Rows are points. The points of each table are mixes of a few directions, plus a little noise. Count the directions of each table, and those that both share. Where both have some left over, give the other angles between the two spaces (their principal angles), to ten degrees, smallest first.

First:
0: -22 -21 -25
1:  37  23  22
2: -45 -16  -7
3:  30  14  10
Second:
0:  17 -15 -31
1:  20  17  19
2: -43  -9   3
3: -60  -5  18
4:  17   4  -1
5:  48   8  -8
Directions: first 2, second 2, shared 2

First:
0: -16  17 -30   3  10 -13
1:  20  -5  16 -17  26   7
2:  11 -26  38   9 -39  17
3: -27  16 -33  15 -12 -15
4:  19 -30  47   5 -35  21
5:  -7  28 -38 -15  50 -17
Second (6 x 6):
0:  -8  -9  19  24 -19  -1
1: -22  33   7  60 -48  -8
2:  10 -57  30 -21  17   8
3:   3  44 -40 -14  12  -4
4:   5  -3  -6 -15  12   1
5:  11 -10 -10 -32  26   4
Directions: first 2, second 2, shared 0; angles 30, 40

First, 8 rows:
0:  20   6  -3  -1   2 -18 -11  10
1:  -8 -17 -13  16  18  -3   2   1
2: -11   6  22 -10 -12  10   5  21
3: -13  -8 -11   8   5  17  -4 -16
4:   7   3  10 -17 -14   3  14  -9
5: -12   3  -6   9   5   2   4 -12
6:  -7   9   9  -6  -8   2  13  -7
7:  25  -1 -10   1   4 -13 -23  12
Second:
0:  20  -5  -6  -9  -4  -4   0  -9
1:   0   0   0   0   0   0   0   0
2:  23  -6  -6 -11  -4  -4   0 -11
3:  -6   2   2   3   1   1   0   3
4: -60  15  16  28  11  11   1  27
5:  -5   1   1   2   1   1   0   2
6:  20  -5  -6  -9  -4  -4   0  -9
7:   7  -2  -2  -3  -1  -1   0  -3
Directions: first 5, second 1, shared 1

First (7 x 9):
0:  -9 -12  33 -18  15   1   5 -15  -3
1:  12 -16  -2  10  -8  -3  -1  -3  16
2:  -9 -12  34 -19  15   0   6 -15  -3
3: -15  37 -22  -5   1   6  -3  17 -27
4:  34 -56   8  23 -16 -11   0 -17  51
5: -12  60 -58  10 -11   6  -9  35 -33
6:  -1  -2   5  -2   2   0   1  -2   0
Second:
0:  16  19 -57  33 -26  -1 -10  25   6
1:  17 -48  30   3  -1  -7   4 -22  33
2: -14  48 -36   2  -3   6  -6  25 -31
3: -26  22  22 -28  20   6   4  -2 -31
4:  21 -46  20   9  -5  -7   3 -19  36
5: -21  13  24 -25  19   4   5  -6 -23
6: -12  -5  30 -19  15   2   5 -12  -8
7:  22  -6 -35  29 -22  -4  -6  11  21
8:  -4   3   3  -4   3   1   0   0  -4
Directions: first 2, second 2, shared 2

First (8 x 11):
0:  58 -11   9  14 -14 -15 -19  22  24  16  34
1: -10   1  -5 -28 -23  17   0  33  -2   6 -14
2:  41  -7   9  30  10 -22 -11 -12  15   4  31
3: -14   3  -3 -12  -5   9   3   8  -5  -1 -12
4: -21   4  -2   6  15  -1   8 -23  -9  -9  -9
5:  -7   1  -6 -44 -39  26  -3  57   0  13 -18
6: -12   2   1  15  20  -7   6 -30  -6 -10  -1
7: -36   7  -2  20  36  -7  15 -54 -16 -20 -12
Second:
0: -31 -22  20  21   5   1  -1 -42  11  19 -22
1:  11 -19 -18  -5 -40 -16  55   2 -28  13  -5
2: -17 -17   6  14  30   6 -20 -21   6  21 -12
3: -15  28   5 -23 -27   0  11 -10  14 -15  -2
4:  22 -12 -14   7  24  26  -8  18  -5  13  -1
5:  34  18  -8  -8  -4  14  -4  39  -3 -24  19
6:  48   0 -19   3  31  -9 -25  60 -23 -15  34
7: -31   8   7  -9   8   3  -9 -31  18  10 -14
8:  -3 -13  19  23   1   4  -6  -8   5  -4  -4
9: -16  27   3 -24 -28 -27   9  -5   5 -18   8
Directions: first 2, second 5, shared 0; angles 50, 50

First, 8 rows:
0: -17  10   6  25  -4  12  -1  -4   3 -22  18  -7  -6   3
1:   5 -34 -14 -16  10 -34  13   6   0  16 -12  10   9   8
2: -19   6   4  10  -5  37  -7   3  11  -7  -2  -9  -3 -14
3:  15  -9  -6 -15   5 -25   3   1  -5  11  -3   9   5   7
4:  -4 -25 -16  -4  10 -25   3   4   6   2   9  11   9  12
5:   4  19  15  -1  -9  26   0  -2  -6   5 -19 -12  -8 -16
6:  -1  25   4   4  -5  25 -19  -3   5 -10  16  -1  -2  -5
7:  17   8   7  -4  -2 -16   8  -5 -13   5  -8  -2  -3   4
Second (9 x 14):
0:  17  25   2   5 -20  12  -5  -5   3  -3  26 -15 -14   2
1:   2  14   5   3   0   4  -6  -4  -4  -6   5   1  -1   0
2:   7 -23 -14  -6 -16  -3  14   7  14  16   7 -14  -8   1
3: -20 -13   4  -1  27 -10  -3   1 -10  -5 -28  21  17  -3
4:   3 -12  -7  -3  -8  -2   8   4   8   9   3  -8  -4   1
5:  -7 -14  -2  -3   8  -6   4   3   0   3 -11   5   5  -1
6:  -8  -9   0  -2  10  -5   1   2  -2   0 -12   7   7  -1
7: -14 -27  -5  -6  14 -11   7   6   0   6 -22  10  11  -2
8:  19  60  17  13 -15  21 -21 -14  -9 -20  32  -8 -13   2
Directions: first 4, second 2, shared 1; angles 90
